Each row of a before or after table is a point. One or more steps were done to the points. Then noise was added and the rows were shuffled. The steps act on columns, c1 being the first. Name the steps. A step turns or swaps two columns, mirrors them in a line or flattens them onto one, adds a multiple of one to another, or multiplies or shifts one. Angles are multiples of 10 degrees, from the lower column toward the higher: turns from -170 to 170, lines from 10 to 170 but not 90. Use the fewest steps. Two steps may share a column if one is a turn and the other turns, adds or multiplies; they go together, in the order done. Otherwise the lowest column goes first.

Before, 10 rows:
[[ 26  30  21]
 [-17  -7  21]
 [ 26  35   8]
 [  7 -17  49]
 [ -6 -15  -2]
 [-18 -25  51]
 [-18 -27 -22]
 [-28   0  -9]
 [ 15  44  40]
 [  4  50  35]]
After, 10 rows:
[[ 26  37  12]
 [-16 -60  34]
 [-16 -13 -21]
 [ -7 -10  -7]
 [  2  17  54]
 [-31  -4   8]
 [ 15  16  47]
 [  7 -38  21]
 [-17 -23  23]
 [ 30  19  23]]
Steps: add -0.7 times c1 to c3; turn c2 and c3 by 40 degrees

Before:
[[ 17 -13 -26   2  -4 -23]
 [ -9  37 -29 -28  -9   9]
 [ 30   7 -60 -14   6 -35]
 [  4  17   0  11 -28 -19]
 [  2 -36  -8 -44 -16 -39]
 [  5 -10  -4  -5  20 -22]
 [ 16  -8 -34   3   5 -18]
 [ -6  -5   0   0  23   1]
 [-10  32   3  19 -24 -26]
 [-11 -14 -39  -8  -9  -6]
 [ -9  -2   9   7  -1 -11]
 [  0 -19 -34 -16 -21 -53]
 [ 14   6   3  21 -33 -18]]
After (13 x 6):
[[-17  -6 -25  30   7  -9]
 [  8  33  -9 -17  30 -19]
 [-16 -32  22  38  41  -9]
 [ 11  36  -5  40  -7 -11]
 [ 10 -16 -29  19  17   8]
 [ -8  -2  -1   0  -5  22]
 [  8 -20 -22  14  22   0]
 [ -1 -11   0   7  18  23]
 [ 15  -1 -10 -19  24 -30]
 [ 28  -9 -37  50  33  12]
 [ -9 -16 -15  34  56 -10]
 [ 12  13  -7  -7  24 -24]
 [ -9   3   3 -11  10   0]]
Steps: turn c1 and c2 by -30 degrees; mirror c3 and c4 in the line at 160 degrees; turn c5 and c6 by 100 degrees

Before:
[[ 13 -23  -6  -2  -3 -40  16  18   7]
 [-30  21  19 -20 -23 -27 -13  -1  -1]
 [-20  15 -26  -2  -4   9  -5  12  10]
 [-34 -31  28  13   7 -27   3  22 -39]
 [ 21   3 -28   8 -14  23 -36  20 -22]
 [ -9   7 -11  17 -31 -34 -39  14 -20]
 [  5  19 -12  42  19  23 -25  -5  20]
 [ 12 -21 -21  -5 -21  -7 -36   1  10]
 [ 15   5   6   6  24 -19 -23  39   6]
 [ 18 -15   0  15 -25  -8 -25  41  12]
 [-10  -1 -22  12 -21 -30 -16  -4 -36]
 [-32  10  34  28  13   1 -45  29  14]
 [ 16 -18 -26   5   5  -6 -28  -4 -23]
 [ -1 -15 -31 -12  11 -16  -1  15  -5]]
After, 14 rows:
[[ -8   2   4  11  26  -9 -39  42  13]
 [ -8  33  -1  10 -26 -14   6  41  13]
 [-42  37  26  13  15  -7 -32  10  22]
 [-14  62  -2  27 -31 -20  29   9 -20]
 [-28  17 -31  -6  -4   4  14  -1   1]
 [ 13  11 -18   6   8  -6 -37   3 -29]
 [-48 -25  40  18   9 -18 -28   1 -28]
 [-26  38  14  -1 -24  -2  41 -20   5]
 [  9  39 -18   4 -22  -1  -5   9   5]
 [  7  42 -22 -12 -13   7   5  27 -29]
 [ -9  28 -10  20 -21 -19  17 -11 -39]
 [ -7 -14 -25   2  11   1 -30  15 -16]
 [  2 -24  -5  15  -2 -14  -9  23  11]
 [ 10  17 -20  14  16 -10 -16  -2  15]]
Steps: turn c1 and c8 by 30 degrees; add -1.5 times c5 to c2; turn c2 and c7 by 60 degrees; turn c3 and c9 by 20 degrees; flatten c4 and c6 onto the line at 140 degrees

Before, 14 rows:
[[  2  -6   0   2  -1  -5   5   8   6  -5  -1   5]
 [  7  13  -2   2  -1  -6   1   0  -6   3   0   5]
 [ -3   0  -3   4   4  -1  -1  -3  19  -1  -2   0]
 [ -2  -2   7 -18   3  -2   6  -1  -5  -5   3   3]
 [ -4  -3  -2  -2  -1  -3   0   0   3  10   0  -8]
 [ -8  22  -3   1   1   3   5   5   7   3   3   3]
 [ -6   0   0 -10   0  -4   0  -5  11  -2   3   0]
 [ -5  -2  13   1   6   0   4  -3  -3  -1   3   2]
 [ -4  -6   5   3  -2  12   3  -3  -2  -2   0   3]
 [ -4  12  -3   0   1  -4 -24  -3  -8   3   3   0]
 [ -3   3  -3   1   0  -6   6  -1  -8  -6   2   3]
 [ -7  -6  -2   2   7  -3   0  -4   1  18  -5   4]
 [  3  -4   0   0   6   2   5   4  -8  -5   0   0]
 [ -7  -1   6   3   0   7   2  -1  -5  -1 -10  -1]]
After (14 x 12):
[[ -8  12   7   2   6   4   1  -5   1   4   3   5]
 [  1  -7  -2   3   2  -7   5  11  -1  -2   8  -5]
 [  3  -1  -1 -11 -10   6  -2   0  -5  -2   2  -6]
 [  1  -6   7   2  -3   5   3   1   6  17  -2  -8]
 [  1   5  -6   0   7   5   6  -3   3  -6  15  -4]
 [ -2  -3  -6   0   6  -5   8  -1   8  -4  12   2]
 [  4  -3   4   3   5  -4  11   4   3   0   1  -6]
 [  3   2  -4   4 -19   3   0   3  -3  -1  -4  -3]
 [  0  20  10   0  -7  -5   5  -2  -1   3  14  -9]
 [  1  13   5   0   8   3 -38   0   3   1 -62  -3]
 [ -6  -6  -6   1  -3  -1   9  -9  -2  -5  12  -1]
 [ -2  -5   1 -18   5   2   7   0   5  -5  17  -4]
 [  1  -8  10   0   2   2   2   3   6  -1  12  -6]
 [ 10  -1   4  -1  -2   4   1  -2  -2  10   0   0]]
Steps: turn c1 and c12 by 120 degrees; turn c2 and c3 by 30 degrees; add 0.7 times c10 to c3; turn c5 and c9 by 110 degrees; turn c6 and c8 by 140 degrees; multiply c7 by 3; turn c7 and c11 by 60 degrees
